Each row is a point. The window is the flat piece filled in between its corners: a triangle in 3 columns, a solid with four corners in 4, and so on. A path goes straight from each point to the next, and from the last back to the first. List the points from which the path goes on through the window.

Window (3 x 3)
[[-0.39  0.04  0.04]
 [ 0.12 -0.07  1.13]
 [ 0.11 -0.21 -0.68]]
Path:
(1): [-0.73 -0.35  0.14]
(2): [-0.20 -0.48 -0.30]
(3): [ 0.13  0.08 -0.54]
(4): [ 0.36  0.48 -0.38]
(5): [-0.74 -0.49  0.18]
(6): [-0.12 -0.37 -0.40]
(7): [-0.02  0.26 -0.06]
(8): [0.33 0.39 0.05]
(9): [-0.26 -0.24  0.38]
(10): [-0.30 -0.23  0.00]
(11): [-0.24  0.28 -0.18]
(12): [-0.11  0.37  0.47]
Through the window after points: 2, 4, 6, 8, 10

Window (3 x 3)
[[-0.56  0.44 -0.54]
 [ 0.48  0.00 -0.04]
 [ 0.29 -0.35 -0.22]]
Path:
(1): [ 0.37 -0.54 -0.03]
(2): [ 0.44  0.12 -0.56]
(3): [ 0.58 -0.23 -0.21]
(4): [ 0.29 -0.42  0.02]
(5): [0.07 0.03 0.25]
(6): [ 0.76 -0.02 -0.35]
(7): [-0.09  0.05 -0.89]
(8): [-0.42  0.35 -0.23]
(9): [ 0.01  0.14 -0.10]
(10): [ 0.29  0.45 -0.50]
(11): [ 0.16  0.37 -0.58]
(12): [ 0.17 -0.49  0.23]
Through the window after points: 5, 7, 11

Window (4 x 4)
[[ 0.35 -0.62  0.00  0.48]
 [ 0.64 -0.01  0.30  0.06]
 [-0.71  0.42 -0.14 -0.43]
 [-0.22  0.54  0.01  0.09]]
Path:
(1): [ 0.37 -0.11 -0.13  0.36]
(2): [-0.01  0.48 -0.11  0.03]
(3): [-0.15  0.22  0.44  0.19]
(4): [-0.16  0.50  0.64  0.18]
(5): [-0.50  0.14 -0.61 -0.10]
(6): [-0.18  0.21 -0.69 -0.55]
(7): [-0.25  0.66  0.40  0.06]
(8): [ 0.12 -0.24  0.48  0.37]
Through the window after points: 2

Window (6 x 6)
[[ 0.58  0.34  0.30  0.00 -0.20  0.63]
 [-0.86 -0.35 -0.13 -0.86  0.34  0.27]
 [ 0.02  0.02  0.49 -0.23 -0.17  0.05]
 [ 0.02 -0.16 -0.20  1.04  0.23  0.05]
 [ 0.24  0.21 -0.56  0.26 -0.27  0.02]
 [-0.02 -0.15 -0.15 -0.84  0.52  0.00]]
Path:
(1): [ 0.29 -0.53  0.45  0.25 -0.24  0.53]
(2): [ 0.38 -0.51 -0.30  0.03  0.06  0.21]
(3): [-0.07  0.42  0.10 -0.45  0.27  0.37]
(4): [-0.30  0.14  0.30 -0.08  0.17  0.16]
(5): [ 0.21 -0.50 -0.07 -0.98 -0.22  0.04]
(6): [-0.16 -0.41 -0.44 -0.80  0.33  0.15]
(7): [-0.08  0.20  0.32 -0.53  0.49 -0.03]
(8): [-0.32  0.44 -0.29 -0.67  0.23  0.25]
(9): [-0.10 -0.24  0.10 -0.56 -0.01  0.25]
(10): [ 0.09 -0.20  0.07 -0.51 -0.02  0.38]
(11): [-0.72  0.39  0.16 -0.44  0.02 -0.19]
(12): [-0.39  0.06  0.19 -0.20  0.15  0.23]
(13): [-0.29 -0.41 -0.12 -0.31  0.00  0.13]
(14): [ 0.44 -0.44  0.11  0.29  0.05  0.31]
(15): [-0.64  0.68 -0.94  0.23  0.19 -0.15]
(16): [-0.16  0.54 -0.29 -0.37  0.66  0.05]
Through the window after points: 4, 6

Window (8 x 8)
[[-0.92  0.03 -0.21 -0.15  0.22  0.09  0.60  0.13]
 [-0.39 -0.16  0.34 -0.14  0.69 -0.30  1.01 -0.17]
 [-0.62 -0.40  0.13 -0.39  0.03  0.06 -0.35 -0.38]
 [ 0.04  0.38  0.23 -0.33  0.08 -0.34  0.15 -0.16]
 [ 0.16 -0.38  0.28 -0.77 -0.32  0.53  0.23  0.82]
 [ 0.35 -0.37 -0.55 -0.13 -0.36  0.61 -0.25  0.98]
 [ 0.53  0.26 -0.26 -0.38 -0.30  0.14  0.07 -0.59]
 [-0.12  0.01 -0.39  0.18 -0.58 -0.31  0.17 -0.43]]
Path:
(1): [-0.53 -0.10  0.39 -0.20  0.25  0.23  0.34 -0.06]
(2): [-0.22 -0.37 -0.14 -0.32  0.24 -0.43  0.26 -0.32]
(3): [-0.05 -0.32 -1.07 -0.27 -0.09 -0.44 -0.14  0.06]
(4): [-0.16  0.16  0.16  0.23 -0.62 -0.07  0.37 -0.51]
(5): [-0.26 -0.22  0.33 -0.08  0.31  0.09  0.36 -0.01]
(6): [ 0.11  0.04 -0.32 -0.94 -0.20 -0.36  1.11  0.37]
(7): [-0.38  0.12 -0.59 -0.80 -0.09 -0.16 -0.10 -0.08]
(8): [ 0.23 -0.11  0.18  0.06 -0.24  0.15  0.12 -0.53]
(9): [-0.15  0.05  0.19  0.06 -0.21 -0.02  0.06 -0.24]
(10): [-0.29 -0.30 -0.70 -0.54 -0.29 -0.30  0.04 -0.32]
(11): [-0.34 -0.23 -0.37 -0.47  0.33 -0.34  0.14  0.40]
(12): [-0.50  0.08  0.06 -0.14 -0.11  0.30  0.33 -0.29]
Through the window after points: 1, 3, 5, 7, 9, 11

Window (8 x 8)
[[ 0.38 -0.46  0.42  0.22 -0.26 -0.21 -0.49 -0.22]
 [-0.23  0.02  0.00 -0.34  0.02 -0.32 -0.82 -0.09]
 [-0.57 -0.32  0.35 -0.26  0.77 -0.39 -0.54  0.08]
 [ 0.47 -0.16 -0.12 -0.22  0.47 -0.52 -0.91 -0.37]
 [ 0.10 -0.55 -0.12 -0.33 -0.09  0.29  1.28  0.59]
 [-0.22  0.49  0.35  0.00  0.37 -0.27  0.50  0.22]
 [-0.60  0.18 -0.42  0.64  0.86  0.41 -0.15  0.03]
 [ 0.21  0.20  0.01 -0.22  0.32 -0.01 -0.42 -1.11]]
Path:
(1): [-0.12 -0.07  0.03 -0.03  0.14 -0.39  0.14 -0.32]
(2): [ 0.04  0.23  0.33 -0.36  0.74  0.19 -0.40  0.28]
(3): [-0.06  0.43 -0.13 -0.34  0.32  0.41 -0.57 -0.05]
(4): [-0.14 -0.12  0.48  0.40  0.36 -0.90  0.69 -0.35]
(5): [-0.17  0.09 -0.38 -0.10 -0.28 -0.43 -0.13 -0.65]
(6): [ 0.32 -0.24  0.13 -0.23  0.53  0.01 -0.09  0.03]
(7): [ 0.14  0.44  0.27  0.02  0.63 -0.01  0.39  0.29]
(8): [-0.47  0.13  0.25 -0.11  0.12 -0.46  0.04 -0.06]
(9): [-0.33 -0.52 -0.10 -0.16  0.59 -0.66 -0.63 -0.15]
(10): [-0.52  0.03  0.54 -0.18  0.66  0.05 -0.29  0.19]
(11): [ 0.36 -0.54  0.49 -0.04  0.33  0.33 -0.06  0.51]
(12): [-0.45 -0.05 -0.44 -0.26 -0.04 -0.64  0.33 -0.45]
(13): [-0.24 -0.45  0.08  0.24  0.24 -0.68 -0.29  0.11]
(14): [ 0.29  0.26  0.22 -0.29  0.20  0.29 -0.17 -0.04]
(15): [-0.11 -0.33  0.21 -0.02  0.19  0.13 -0.27  0.34]
(16): [-0.07 -0.16 -0.04 -0.13  0.09 -0.39  0.02  0.04]
Through the window after points: 1, 3, 5, 7, 9, 11
